Each row of a before or after table is a point. One or more steps were done to the points. Then noise was added and the rows were shuffled. The steps act on how far a point lies along the listed directions, d1 being the first. What was done? A step turns or swaps two directions, mirrors them in a line or flattens them onto one, adds a multiple of one to another, or multiplies one. Angles are multiples of 10 degrees, from the lower direction toward the higher: turns from -170 to 170, lines from 10 to 170 but not 90. Use the fewest steps. Two steps may share a direction if one is a turn and the other turns, adds or multiplies; they go together, in the order done. Otherwise the lowest direction goes first.

Directions:
(1): [-47 -18]
(2): [-18  47]
Before (8 x 2):
[[  0 -38]
 [-16  33]
 [  7  38]
 [-10  24]
 [-35  28]
 [-40  26]
 [ -7  13]
 [ 92 -48]]
After, 8 rows:
[[-32  19]
 [ 44  21]
 [-87 -58]
 [ 42  17]
 [ 27  -3]
 [ 15   0]
 [ 32 -24]
 [ 35  -5]]
Steps: turn d1 and d2 by 120 degrees

Directions:
(1): [22 55 15]
(2): [ 45  -6 -41]
(3): [ 36 -26  43]
Before, 10 rows:
[[ 38  10  23]
 [ 18 -10  36]
 [ 21   8  33]
 [ 10  13  40]
 [ 76  -8 -17]
 [ 15 -16  10]
 [-20 -31 -29]
 [105   3 -52]
 [ 11  14  12]
 [ 15 -23  14]]
After (10 x 3):
[[ 45  -2  32]
 [-47 -17 -16]
 [ 68 -60 -11]
 [ 16 -22  18]
 [ 80 -72 -54]
 [ 23   8   6]
 [ 35 -17  51]
 [ 19 -30  30]
 [ 34   8  41]
 [ 57 -11  22]]
Steps: turn d1 and d2 by 40 degrees; multiply d3 by 1.6

Directions:
(1): [-55  43  -5  -6 -49 -12]
(2): [-25 -27  36  65 -12  23]
(3): [-37 -17 -47  25  38 -39]
Before, 11 rows:
[[ -4  -3 -51  -8  45   0]
 [-15  -8  23  22 -45  13]
 [-40  51 -40 -49  -3 -36]
 [-26 -28 -34   0  20 -43]
 [-35  15 -18 -14  -1  -3]
 [-30  -2  60  59 -64  28]
 [-16  10 -36 -31  -2 -41]
 [ 37  -5  63  38 -11  47]
 [-60  27 -35  -3   3 -21]
 [  2  -6  28  19   6   8]
 [ 42  50  62 -46 -72  36]]
After, 11 rows:
[[-10  45 -18 -39 -20  29]
 [-31 -72  25 107  20   4]
 [ -8  -9  31  31   4   8]
 [-13  22 -36 -47 -12 -38]
 [-41   7 -24 -12   7 -10]
 [-58  32 -38  -8   1 -18]
 [-25  39 -59 -55  25 -52]
 [ 37 -37  47  64  30  35]
 [ 64 -60 -24  16  90 -32]
 [-14 -44  -2  51   0  -2]
 [-34  20   4 -28 -53 -13]]
Steps: mirror d1 and d3 in the line at 40 degrees; multiply d2 by 1.3

Directions:
(1): [-72  20  14 -15  38 -21 -45 -10]
(2): [ 12  16 -60 -33  51  48   2  -6]
(3): [-44 -32  16  -9   5  34  40  63]
Before (13 x 8):
[[ 25  20 -54  -4   4 -10  -8 -20]
 [ 98  40 -58  -5   6  32 -39 -68]
 [-76  38  -2 -21  98  28 -83 -35]
 [-19   4  45  38  -6 -34 -34 -26]
 [-36   5 -36 -73  86  58  -3   7]
 [ 51 -11 -27   1   7   9  16 -11]
 [-28 -35  53  34 -34 -15   9  43]
 [-37  -2  25  15  32   1 -17  31]
 [-87  14  38 -14  62  -6 -15  14]
 [ 67  55 -55 -21  14 -16 -20 -53]
 [ 13  -8 -18  -2  34  33  22  33]
 [ 64 -15  26  33 -56 -39  12 -25]
 [-18 -43   6   3  34  47  49  42]]
After, 13 rows:
[[-64 -21  56  15  25  25 -17  34]
 [-21 -38  90  41 -74 -14  10  46]
 [ 50   5  12  18 -30 -45 -14 -47]
 [ 17  19  12  32   4 -22 -36 -46]
 [  6 -28  16  11  -9 -12  19  19]
 [  0 -17 -34 -12  65  54  26   9]
 [ 42  26 -49  -2  32  14 -35 -43]
 [-23 -16  13  16 -32 -27  17  34]
 [-22  21  -2 -15  58  15   0  -4]
 [-59 -39  24 -44  34  49  37  62]
 [  3  14 -14   9  42  13 -20   8]
 [ -4 -13  -5  -1  30  28  21  41]
 [-24 -12  68  18 -57 -52  28  44]]
Steps: multiply d1 by 0.4; mirror d2 and d3 in the line at 50 degrees

Directions:
(1): [-17  60  -1 -15 -11   6  82 -13  12]
(2): [ 36 -37 -16  50  23  26  40 -52 -19]
(3): [ 50  58   0 -11  30 -38 -25 -25 -42]
Before:
[[-27 -40 -15  25  -2  48 109 -41  22]
 [-49  -2  26 -22 -44   0 -11  58  26]
 [ -5 -29  -6  -4 -20   6  -5  -2   4]
 [ 17 -39 -28  45  18  55  95 -36  17]
 [ 53 -12 -10  35  27  26   4 -53 -18]
 [  0 -17 -22  15 -13  10  34 -17  14]
 [  0  17 -16   2   6  13  12 -23  -5]
 [-30 -18   2  -4 -15  27 -24  59  25]
 [  6   1  -3 -22 -27  -1  -4  18   9]
 [  7   6   4   0 -19  37  35  -6  10]
 [ 83  10  -9  20  36 -35 -44 -29 -55]]
After:
[[-38  -5   1  -8 -17  32   5  55  27]
 [-49  19  20 -26 -45  -5  10  50  22]
 [  4  20 -17   9  10  13   7 -28 -11]
 [ 16  22   3  -4 -15  32  34 -11   9]
 [ 49 -24  -7  37  27  32  -4 -49 -10]
 [ 72 -36 -11  30  27 -23 -69 -12 -47]
 [  2   0  -3 -22 -30  -1   4  18  11]
 [ -8  -7 -19  14   1  34 122 -56   3]
 [ 28 -14 -33  45  29  47 102 -47   6]
 [  6  -6 -22   9  -9   2  36 -20   8]
 [ -6 -24   2  -5 -19   9  12  -4  11]]
Steps: turn d1 and d3 by 30 degrees
